Each row is a point. The last column is the point's height on a tilted bowl or saddle (a function of degree 2), plus a little noise. Along how many of its main directions does it bend up, bend down or stay straight?
In the rows, 128 means zero.

Points (18 x 4):
[[121 144 141 131]
 [123 128  88 117]
 [100 146  61 126]
 [119  91 123 136]
 [138 216 129  54]
 [168 163 115  85]
 [124  53 102 105]
 [173 190 200  44]
 [136 184  90  83]
 [121 163 130 121]
 [144 168 114  96]
 [120 117 146 140]
 [172 164 161  94]
 [132 111 157 139]
 [124 130  87 115]
 [144 125 116 120]
 [101 138  63 124]
 [139  95 156 143]]
Directions: 1 up, 2 down, 0 straight

Points (15 x 4):
[[162 114 137 136]
 [112  96 102 150]
 [223 127 144 173]
 [119 164 144 153]
 [ 91  98 143 152]
 [193 159 130 161]
 [100 146 131 154]
 [124  89 140 139]
 [111  93 106 148]
 [ 64  92  72 203]
 [ 80 161 104 185]
 [141 139 137 139]
 [104 145 184 160]
 [194 119 150 150]
 [158 157 138 145]]
Directions: 3 up, 0 down, 0 straight

Points (25 x 5):
[[189 118 101 155 180]
 [208 119 156 151 186]
 [177 110 149 121 160]
 [150 127 133 103 151]
 [ 82  97 146 147 125]
 [126 157  81  65  92]
 [107  99  97 139 135]
 [143 126  97 111 135]
 [117  59 131 102 158]
 [153 139 146 147 154]
 [104 139  72 163 146]
 [101 143  75  73 101]
 [162 114 170 132 150]
 [116  58 101  95 173]
 [165 114 146 154 139]
 [ 95 143 165 109 179]
 [193 142 160 159 192]
 [170 126 117 106 155]
 [ 98 136  72 152 142]
 [146  63 133 144 120]
 [ 73 109 104  59 166]
 [190 144  86 130 182]
 [133 140 122  36 142]
 [ 92 129 145 114 156]
 [128 158 135 165 156]]
Directions: 3 up, 1 down, 0 straight

Points (43 x 7):
[[159 144 119 120 148 126 131]
 [150 143 122 107 149  78 136]
 [126 115 135 108 160  74 138]
 [136 126 118 142 114 135 131]
 [121 156  97  83 128 178 151]
 [ 91 104 167 119 124  85 139]
 [176 103 135 166 135 127 129]
 [122 115 208 143  71 241   7]
 [120 121 147 134 178  71 140]
 [ 86 141  98 177 105 184 124]
 [189 170  95 160 131 142 135]
 [ 81  97 159 154 227 132  81]
 [112  96 148 129 125  36 169]
 [114 134 115 117 164 104 130]
 [169  86 148  94 155  68 137]
 [119 174 122 118 134 176 125]
 [151 177 150 131 100 118 116]
 [168 145  89 160 117 147 138]
 [104 139 169 183  98 142 114]
 [142 153 187 190 198 131  91]
 [134 151 169 147 135 105 121]
 [ 97 144 202 118  96 121 101]
 [ 93 154 122 143 136 126 128]
 [120 112 110 120 173  97 131]
 [177 127 177  73 110 152  96]
 [125 144 184 109 147 169  83]
 [ 93 119 100 110 150 125 128]
 [105 100  94  92 105 157 129]
 [149 187 104 150 152  87 130]
 [117  64 103 182 108 138 128]
 [ 99 100 147 132  88 143 117]
 [187  80 166  70  76 122  89]
 [150 131 132 146 156 141 121]
 [125 120  73 143 142  91 143]
 [134 134 100 142 116 161 132]
 [175 150 110  78  90  97 133]
 [ 55  85 163 116 149 147  92]
 [183 157  89 148  88 128 137]
 [ 83 122 106 170 127 159 123]
 [113 120 118  83 114 202 124]
 [ 93 159  36 110  81  99 148]
 [119 123 116 180 157 124 135]
 [166  83  71 150 167 159 118]]
Directions: 1 up, 3 down, 2 straight
